Each row is a point. A path goes straight from each point to the next, and from the last back to the first. The post is the endless flat space through its rows: a point in 2 columns, a line in 3, a plane in 4, and so on, so that a path can go around it. Count how often the path circles the post. Going back the other way cancels.
In the rows, 128 means zero.

Post (2 x 3):
[[107 127 176]
 [134 137  70]]
Path (17 x 3):
[[146 105 133]
 [116  90 152]
 [ 77 110 104]
 [ 82 160  98]
 [126 161 116]
 [151 160 181]
 [153 115 107]
 [ 84  71  97]
 [ 50 131 129]
 [121 190  68]
 [157 176  90]
 [173 141 147]
 [141  86 165]
 [ 73  79 137]
 [ 56 134 153]
 [115 191  96]
 [145 150 171]]
Times around: 3

Post (3 x 4):
[[143 131  76  93]
 [163 141 108 144]
 [135 128 209 118]]
Path (13 x 4):
[[ 88 174 146  82]
 [110 125 124 102]
 [139  76 109 112]
 [159 116 166  93]
 [159 177 163  91]
 [136 153  48 104]
 [ 77 111 127  97]
 [162  89 147 142]
 [216 127 193 124]
 [133  90 136  59]
 [163  98 134 196]
 [163 124 123 103]
 [173 164 179  91]]
Times around: 2

Post (7 x 8):
[[123 117 138 119 187 182 175 116]
 [151 111 105 175  89 103  62  65]
 [ 79 140 178   7 140 137 115  91]
 [170 121 116 190 116  24 120 123]
 [150  94 152 131  65 154 132 126]
 [150  80  72 135 109 125 119 136]
 [111 101 133 153 109 126  61 130]]
Path (14 x 8):
[[ 94  90 133  94  83 109  72  62]
 [ 97 100  77 163  87  93  91 111]
 [135 128 117 149  65 153 131  80]
 [ 95 102  95 113 122 146 110  57]
 [145  78 143 158 107 124 136 159]
 [149 106 167  90 177 126  62 132]
 [140 102 140 160 107 142  79 138]
 [177 116 139 168 154 145 177 157]
 [132 107  75  87 201 146  63  71]
 [141  94 133 144 112 117  89  76]
 [ 94 112 144 149  97  98  64  49]
 [105 103 132 182 129 127 123 166]
 [ 93  99  99 142 113 105 107  91]
 [172  87 113 126  84 129 158  64]]
Times around: 0

Post (8 x 9):
[[157 152 129 139 183 128 162 130 162]
 [ 52 157 127 156  99 174  97 170  82]
 [159 180 147 131 127  79 127 120 195]
 [ 97 134 103 158 176  64 112 236  74]
 [151 139 137  98  96 126 187  80 123]
 [ 61 151 157  72 113 193 128 111 123]
 [197 134 103  95 119 123 154 109 143]
 [139 145 113 162 153  30  88 109 161]]
Path (7 x 9):
[[ 93 130  91  99 117  62 123 165 133]
 [130 136 135 143  75 135  59 132 206]
 [129 107 134 161 136 103 121 117 110]
 [139 167 163  89  89 121 121 143 120]
 [122 120 150 117 137 110  74 128 117]
 [138 190 128 220 141 157  98 115 138]
 [126 223 127  74 153 187 178 162 159]]
Times around: 1

Post (10 x 11):
[[ 96  94 109 162 106 156  88 101  91 166 190]
 [117  86  96 133 139  86 155 140 121 102 104]
 [162 116 136 116 101 140 160  82 126 132  71]
 [106 146  50 168  98 144 104 109 114 161 115]
 [142 111 143 177 165 152 163 124  91  60  91]
 [149 154 165 124 116 117  88 127 102 124 181]
 [140 187 191 148  81 145 137 128 135 158 141]
 [176 134 186  97 130 116 165 136 114 163 113]
 [144 112  90  95 135 145 116 149 117  80 152]
 [120 155  76  93 120 146  93  96 154 161 166]]
Path (14 x 11):
[[105 124 124 183  82 127 109 119 122 123  74]
 [108 195 117 158 150  70  96 171 129  81  83]
 [107  82 135 143 120 131  91 101 148  73 166]
 [144 167 159 171 138 149 175 174 166 137 137]
 [140 180 111 127  90 123 144  72 120 202 148]
 [119 143 140 155 137 137 175 151  94 164 108]
 [158 107  98 104 121 161 126 146  68 168  95]
 [161  73 196 100 153 128 114  95 101 145 116]
 [156 105 172 136 177  97 174 181 138 161 128]
 [140 162 145 130  99  94 150 101 149 175 143]
 [106  70  76 111 102 159 151   7 118 192 115]
 [127 104  85 143  61 152 121 132  97  57 140]
 [146  81 138 177  89 110 171 161  97  33 125]
 [160  47 157 108  77 124 143 138 132 221 140]]
Times around: 1

Post (11 x 12):
[[143 121 171  96 168 140 133 159 113 151 114 164]
 [173  82 137 115 122  78 125  95  92 141 168  74]
 [143 104 161 144 152 105 132  76 193  94 186 159]
 [174  80 126  47  43 174 176 184  92 174 109 109]
 [144 112  78 112  81 127  99  88 103 154 128 118]
 [151 146 105 118 142 176 156 129 128 104 108  79]
 [150  82 181  62 115 158  99 139 111 146 162  58]
 [126  91 184 145 137 156 105 142 147 152 118  60]
 [132 126 170 195 123 169 107 119  94 120 144 138]
 [152 173 171  91 145 168 148  75 137 150  66 163]
 [145 107 228 107 132 181 107 193 120  94  78 129]]
Path (16 x 12):
[[160 139 153  99 130 184 191  80 112 111 155 113]
 [186  78  94 113 142 145 171 124  96 111  89  54]
 [176 107 150  88 137 152  90  88 117 141 187  41]
 [134 107 149 157  86 165 155 152 118 177 222 172]
 [128 102 190  90  96 123 116 133  62 158  94  73]
 [143 116 162 113 166 129 140  81 114  92  89  42]
 [166  84 134 101  94 179  93 128  66  96  75 144]
 [198 140 129  62 155 160  95 171 115 110 108 125]
 [157 118 141 202  72  90 127 164 161 134  54 144]
 [168 153 137 104 114 112 113  40 129  55  85  56]
 [123 151 145  46  74 166 110 119 139 106 114 119]
 [113  84  90  57 126 138  83 101 107 151 170  76]
 [152 116 182 118 151 212 182 139 179 131 121 120]
 [189 134  86 127 137 123 109 134 116 112 114 118]
 [170 125 110 121 121 104 184 170  88 161 107 143]
 [135 133 176  95 122 107 139 126 149  79 117  87]]
Times around: 3

Post (17 x 18):
[[121 116  96  83 108 147  87 196 141 132  98 126 196 132 154 191  83  89]
 [188 125 133 148 155 130 152  90 151 134 159 122  80 171 128 102 113 112]
 [113 197 182 182 176 121 164 111 125 161 117 106  71 199 109 104  95 129]
 [111 180 152 173 148 156 200  61 110 110 101 150  67 138  94  80 104  89]
 [ 98 125  86  85 110  99 121 161 161 111  92 111 172 160 125 129 140 144]
 [148 132  81 132  88 117 105 174  89 132 127 137 189 134 124 183 144 143]
 [155 108 125 137 130 166 115 165 173 126  84 146 211 138 117 169 170 120]
 [116 145 130 156 185 158 146 118  96 166 143 135  88 164 108  34 113  93]
 [121 131 116 125 137 145  96 172 169  79 150 136 204 110 130 149  94 153]
 [122 150 115 188 143 132 160  87 153 182 121 101 129 108 130  78  92 118]
 [ 90 102 144 112 138  53   9 114 136 133  74 118  92  69 163 115 173 115]
 [109 148  78 121 114 176  87 181 162 124 133 137 177 143 194 151 159 125]
 [113 142 199 155 108 141 156  95 113 149 151  83 114 150 133  81 123  96]
 [124 113  90 132  95 191  66 144 138 128 108 115 166 179 109 149 104 152]
 [124 119 128  97  91 177 118 180 172 157 113 156 154 110 115 167 134 171]
 [ 94  57  92 147 117 116  91 169 139 127  92 166 191 154 182 180 131 157]
 [146 171 146 133 182 149 185  70  82 153  92  92 104 149 151  56 110 144]]
Path (29 x 18):
[[175 118  44 100 179  83 123 124 202 134  74 100 197 132 171 176 178 180]
 [ 60  84 104 155  87 116  62  89 161 150  91 106 150 148  88  91 112 160]
 [137 199 112 160  94 116 183 137 115 138 172 114 149 198 122 102  82 142]
 [159 121 141 179  96 143  80 200 139 100 194 127 124 218 136 167  72 145]
 [ 45 147 105 127  89 184  79 191 179 154 152  62 156 147 128  65 164 146]
 [147 157  17 145 137 150 128 131 104 152 126 124 164 113 143 115 129 165]
 [ 91  78 125 238  58 174 129 118 163 123 161 148 143 119 104 122 112  71]
 [174 162 184 199 131 149 146 115 147 201 128 108  95 109  94  74 148 162]
 [114 158 109 117 133 163  90 130 192 201 103 138 137 116 129  85 110 105]
 [173 188 132 104 155 139 126 133 170 117 199 191 112  95 127 172 108 183]
 [ 76 175  92 127 129 234 235 104  98 129  60 149 154 110 146  99  90 114]
 [153 126  96 187 125 181 140 129 156 135 179 167 102  69 175 131 113 114]
 [133 141 110 171 170 134  66 191 112 141  95  92 194 142 139 107 165 142]
 [146 129 155 101 104 161 107 172 167 170 134  97  68 123 109 189 102 139]
 [ 54 127 140 126 158 119 123 135  62 143  94 155  92 154 128 132  98 110]
 [ 90 179  70 179 163 213 117 144 166 139 151 186 143 157 102 102  77 115]
 [ 92 108  99  64 108 193 122 170 145 100  69 184 171 125 135 109 153  86]
 [ 72 117 155 146 133 142  94 189 158 141  94 157 121 165 139 161 119 131]
 [175 200 164 127 136 129 163 100 129 143  86  53 105 171 152 140 161 158]
 [115 129  82 143 147 195  92 120 125  90 110 163 154 107 152 181 165 108]
 [126 186 166 119  94 107 117  95 143 212 115  81 109 104 146 118 155 137]
 [ 88 127 154 199 155  71 152 146 137 180  56 154 174 143 153 167  82 140]
 [ 75 218  56 111 125 191  99 161  82 135 113 121  81 175 171  62 137  92]
 [166 101 110 130 119 102  87 142  71 160 136 131  90 144 149 146 171 143]
 [150 137 154 195 139 175 152  87 113 191  91 102 156 128 191 164  96  96]
 [ 84 111 111 131 137  89  77  71 181 133 126 125 120 129 148 125  82  89]
 [ 93 146 117 116  71 162 156 158 215 120 143 130 194 148  84  62 172 133]
 [139 154 186 148 118 159  66  80 191 141  75 103  33 143 183 117 167 111]
 [131 126 110 125 201 156  83 160 114 167  85 123  79 173 139  97 151 171]]
Times around: 3

Post (17 x 18):
[[108 129  91 126  75 126 138 129 124  95 121 111 149 106 191 120  68 153]
 [159 136  95 161 152 105 115 101 161 117 121 104 185 149 103 135 131 156]
 [120 132 153 129 155 152 119 166 108 173 158 105 110 122 131 125 113  90]
 [149 136 131 150 131 118 107 105 137  62 131 140 157 133  92 128 105 155]
 [114 163 170 126 145 157 127 194 152 159 135 114  88 109 155 111 160 119]
 [118 146 142 118  71 132 142 131 119 157 164 135 112 106 109  98 129 147]
 [ 88 121 134  94 118 140 121 139 121 148  97 118 107  99 137 127 141 130]
 [181 168 110 128 161 116 153  76 155  75 134  97 181 125  92 143 101 127]
 [171 146 110 114 108 158 129 112 137 109 128 164  90  95 165 114  85 167]
 [ 90 157 133 144 143 136 130 117 117 143 173 108 104 133 135 133 149 106]
 [104 123 129 112 116 143 162 162 125 139 139 154 111 156 141  98 126 129]
 [157 142 129 163 178 117 152 117 136 111 134 154 174 101  90 142 129 143]
 [150 138 110 154 158 107 150 111 152  86 142 103 140 131  79 146 100 190]
 [151 131  94 132  92 168 143 130  91  87 102 108 129 110 164 117 112 170]
 [134 113 136 142 108 177 143  93 142  94 136 123 153 132 165 148  84 174]
 [107  87 144 136 135 129 144 144 123 137 145 106 106 120 145  75 139 121]
 [174 120 118 161 128  94 137 106 154  97 125 121 143 138 105 176 118 137]]
Path (30 x 18):
[[119  82 117 175 137 147 145  87 144 101 141  84 156 153 110 134  96 158]
 [107 101 124 141  58 137 102 134 168 153 150 118 122 154 114 106 169 190]
 [110 115 140 109 155 110 136 130 167  93 188 205 118 135 140 108  63 119]
 [157 153 110 171 162 124 150 105 119 116 177  91  98 114 146 144 125 137]
 [144 171 178 149 158 152  99 109 160 139 131 134 112 150 145 184 142 117]
 [164 160 158 158 192 185 154 138 158 146 137  92 134 128 140 166 132 116]
 [143  93 117 132 126  91 158 110 146 129 143 108  81 109 112 123 118 113]
 [125 117 121 174 168 174 131 122 102 112 156 131 117 126 139  82 102 150]
 [123 153  89 117 137 138 155 146 128 161 107  91 126 115 166  92 130 136]
 [123 161 103 140  84 118 162 118  89 114 124  92 127  75 103  71 110 183]
 [176 158 155 141 158 151  85  87 155  77 127  59 136 120 108 143 125  91]
 [150 110 121 167 111 171 139 148 126 100 163 141 149 182 145  89 109 156]
 [127 124 148 120  90 140 141 115 138 112 108 104 136 105 125 188 158 155]
 [140 172 155  76 133 138 119 160 108  96 102 156 137  87 184 123  87 100]
 [158 185 158  94 134 124 170 165 141 130  94 184 115  66 116 157 114 124]
 [100  84 134 116 146 115 146 102 134 143 121 136 121  96 119 155  61 137]
 [ 81 131  80 147 152 123 130 152 110  89 128  72 135 129 119 129 106  91]
 [141 174 129 126 120 114 104  64 176  68 168 124 116 146 111 164 104 122]
 [159 144 135 155 150 119 137 123 136 127 179 172 100  99 144 112 131 141]
 [137 189  94 157  94  86 125  84 141 143 137 141 153 118 151 141 165 160]
 [162 194  61 174  60  88 131 115 101 121 107 120 205 100 129 105  85 173]
 [169 112 129 169 124 154  90 139 119  90  94  73 153 171 141 158  79 143]
 [ 85 140 104  94  72  83 166  95 172 128  76 128 187 139 122 122 143 193]
 [ 90 124 139 114 151 148 138 119 123 138 117 117 109 129 110 159 127 126]
 [111 148 129 128 169 124 143 159 185 135 146 113 159 159  99 155  92 106]
 [151 160  98  96  92 151 158 114 126 135 144 130 158 122 116  82 133 126]
 [164 182  92 107 106 112 150 158 145 108 151 100 158 152 106 102 113 165]
 [131 168 128 170 182 124 171 146 104 127 185  84 153 166 139 100 126 142]
 [101 134 126  90  62 104  66 115 172 176  85 143 114 143 124 127 112 159]
 [144  98  85 121   7 115 149 108 102 155 100 106 129 132 124 126 129 173]]
Times around: 4

Post (17 x 18):
[[161 170 186 122  97 157 140 201 187  89 135  74 137 194 132 143  54 179]
 [113 125 141 102 177 160 138 129 150 172 125 140 175 148  95 119 113 132]
 [111 128 130 132  63 143 154 168 139  75 120  37 138 185 121 117  81 197]
 [103 166 149 181 185 147 127 130  96 171  91 172 106 119 142 147 164  91]
 [148 119 124 128  76 123 135 146 170  68 138   7  70 184 121  89  66 132]
 [122 106 173 140 138 145 150 115 140 165 125 159 180  93 137 117 110 113]
 [124 141 122 156 178 137 107 121 134 137 121 151 145  89 153 155 115 147]
 [155 136 132 163 113 143  90 165 130 161 133 122  71 139 125 105 115 119]
 [122 153  90 137  68 100 131 137 203  97 105  45  87  66  96  59 109 109]
 [147 137 145 158 121  73 132 154 133 159 108 108 104 126 139 121 132 131]
 [139 117 147 110 126 170 182 182 143  97 140  84 117 171 142  97 118 174]
 [ 96  75 140 132 152 148 147 110 163 134 112 158 137  97  98 141 144 140]
 [176 150 117 155 143 128 122  91 119 157  86 171  93  96 131 133 154 149]
 [122 167 128 147 120 132  89 123 164 171  96 114  89 119 192 111 125 130]
 [118 122 161 137 157 131  85 107 138 146 105 165 143 115 131 110 171 126]
 [126 147 140 128  87 121 142 137 180  93 192  96 123 171 107 123 103 166]
 [100 132 149 109 132 118 123 123 107 140 134 154 139  84 139 158 151  81]]
Path (28 x 18):
[[102 129 162  90 103 145 148 150 170 122 138  77 230 101  93 144  89  97]
 [170 154 125 113 143 119  77 132 174 206 154 150 104  55 174  94 104 105]
 [151  79  89 159 157 151 129 155  90 128 112 106  55 133 151  89 120 173]
 [ 38 116 137 132 146  60 175 152 142 121 131  82 147 159 179 145 111 117]
 [128 132 160 132  82 128 167 217 124 124  89  99 114 120 137 156 124 118]
 [127 158 135 145 141 120 102 121 184 148  75 101 137 139 144 117 127 146]
 [124 142 118 176 134 138 173 174 183  74 115 107 149 161 110 170  94 176]
 [149 135 102 129 158 176 138 112 209 156 118 146  50  97 101  40 119  99]
 [147 102 173 123 165 169  52 144 175  86 165 131 104  85 110 133  37 120]
 [104 200 177 116  54  81 154 128 175  58 185 107 132  97 163 152 159 142]
 [145 140 156  89  77 128 106 143 183 125 151  69 129 167  99 111 111 142]
 [157 119 185 190 115 152 120 146  92 185 191 108  94 156 140  76  79 118]
 [128  79 152 132 194 133 115 172 149 181  93 141 120 158  72  69 126 151]
 [174 141 106 197 115 133 129  99 110 134 101 155 101 161 170 135 136 241]
 [149 103  72 155 115 167  84 143 142 146 107 102  73 108 182  92 152 161]
 [176 166 157 219 140 184 178 162 120 174  90 158  74 110 116  80 195 127]
 [139 143 144 176 140 175 154 143 112 117 113 105  95 163 180 168 118 184]
 [ 91 113 133 194  99 124 101 111 175 116 191 144 112 130 212 157 160 137]
 [138 108 128 150 134 175 216 178 133  84 120 102 148  98 109 146  59 143]
 [204 154 122 157 153 157 133 142  83 151 147 170  35 130 142  88 149 139]
 [146 121 161 141 157 108 106 169 148 149 171 103  89 136  27  99 103 112]
 [131  51 140 136 185 225 185 144  98  91 156 111  90 226  21 152  77 162]
 [ 92 101 185 140 129 148 213 170  73 114 102 114 136 205 118 167  97 155]
 [ 75  91 161 143 164 135 122 138 126 188 108 133 157 182 144  97 106 133]
 [154 153 126 136 146 156 113  91 144 152  92 123 131 125 102 135  57 156]
 [122 120 154 125 141 140 148 168 117 100 116 113 140  60 187 196 104 148]
 [107 102 119 164  87  88 125 124 162  95 191 129 131  97 114 183 179 151]
 [196 165 114 153 107  87 109  99 175 172  93 132 132 107 163 154 107 153]]
Times around: 0

Post (17 x 18):
[[114 166  86 113  96 106 179 144 146  78 129 137 117 109  61 124 161 139]
 [131 132 133 150  82 118 110  66 127 192  84 120  95  70 136 159 158 152]
 [144 111 182 128 103 102  84 152 108  86  41 139 127 146  94 135 156 123]
 [101  84 111 107 143 145 126 133 127 170 142 153 133 127 115 108 155 121]
 [127 156  96 152 151 155 126 109  94 104 135 115  98 149 141 139 164 134]
 [171 130 136 118 125  93 132  82 101 124  48 136  65  90 115 151  95 148]
 [184 133 192  84 107 122 117 143  87 123 106 128 155 178 133  94 155  81]
 [149 184  67 103 161 153 145 117 176  86 171 167 142  83 138 113 153 144]
 [139  94 200  90 126 126 101 103  92 157 171 125 161 151 128 101 145 135]
 [ 82 120  97 152 119  76  73 149 101 155 118 110 137 128  96  82 141 110]
 [ 98 169 113 164 120 173 112 108 108 165  68  68  97  88 122 148 149 164]
 [144 103 176 157 120 113 116 125 140 135 132 113 126 155 120 142 119 104]
 [122 115 121  82  95 124  82 154 128 162 119 111 112 129 128 138 135 119]
 [131 140 168 106 145 109  78 102 129 176  92 119 103 134  89 146 166 118]
 [112 170 171 101 122 141  75  98  97 107 103 157  99 173 162 124 132  79]
 [171 230 131 186 166 118 157 163  87 111 197 201 152  86 168 203  58 175]
 [ 92 149 158 138 162  56 181 167 146  54  65  85 140 152 124 155 156 125]]
Path (30 x 18):
[[181 102 159  34 120 140 105  86  70 149 137 146 169 145 106 103 116 138]
 [152  77 152  54 143  56  25 115 115 143  80 111 151  92 135  81 100 117]
 [112 165 148 148 106  99 104  56 104 142 161 119 176 108  66 118 130 142]
 [164 145 188 149 117 130 181  78 110 127 128 134  93 192 110 148  88 119]
 [144 197 157  93 114  97  96 124  72 126  96 129 106 125  99  61  96 129]
 [125  68 169 155  73  84 123 115 166 174 109 115 106 110  97 113 170 110]
 [ 87 112 157 106  32 141 168 135 162 128  86 117  88  95  87 182 171 173]
 [148 222 141 122 132  69  99 109  76  88  97 147 172 127 127  54 171 127]
 [121  77 137 135 121 114 130 191 129 169 117  88 139 147 158  88 169 123]
 [138 136 185  27 126 150 114 141 188 137 116 101 128  90 101 145 194 163]
 [139  64 128 129 116 100  83 205 156 113 138 112  92  98 116 204  87 117]
 [171 240 120 101 129  91 168 103  50 112 127 131  99 162  85 152 112  97]
 [138 158 102 182  59  85 202  87  87 124 145 103 114  93 122 161 101 125]
 [114 192  60 149 152  79 121 202  40 144 125  56 145 123 151  98 167 127]
 [144 160 152 166 151 116 176 196 100 119 171 170 153 108  96 105 143 124]
 [116 174 149 158 119 138 137 116  65 101  90 118 136  62 160 139  89 142]
 [163 135 212  58 139 179  79  29 166 141 127 124 125 146 131 127 154  82]
 [173 177 162 115  93  78 181 105 106  99 119 175 144 158  96 125 146 110]
 [172 160 165 100  80 136 102  73 200 171 206 136 111 166 160 125 154 111]
 [189 150  89 103 134 124 171 193 152  98   7  79  43  75 117 116 121 139]
 [100 120 137 104 119 156 159 113 117 120  61 146  41 129 140 154 117 147]
 [140 144 129 109 117 101 115  99 155 134 120 137  97 156 148 109 109 134]
 [186 150 182 134 182  66 104 145 124 117  84 124 120 138 140  73  88 114]
 [222 168  99 145 144  90 117 136  85  80 108 118 128  96 151  24 100  88]
 [134 154 111 163 131 138 201 113 114 116  81  79  87 133 136 124 153 134]
 [124  85 196 167  73 141 128  75 155 123  96 176  89 125 107 163 122 153]
 [159 128  47  95 151  97 123 178 163 111 108  57  64 133 119 140 130 120]
 [146 107 199 106 105  62  80 141 124 106 149 126 126 162 187 120  92  67]
 [137  69 168 123  76  84  93  54  92 196 101 135  96  96  56 151 127 112]
 [130 159 180 129  93  75 100  76 168 120 117  97 113 164 193 214  93  71]]
Times around: 2
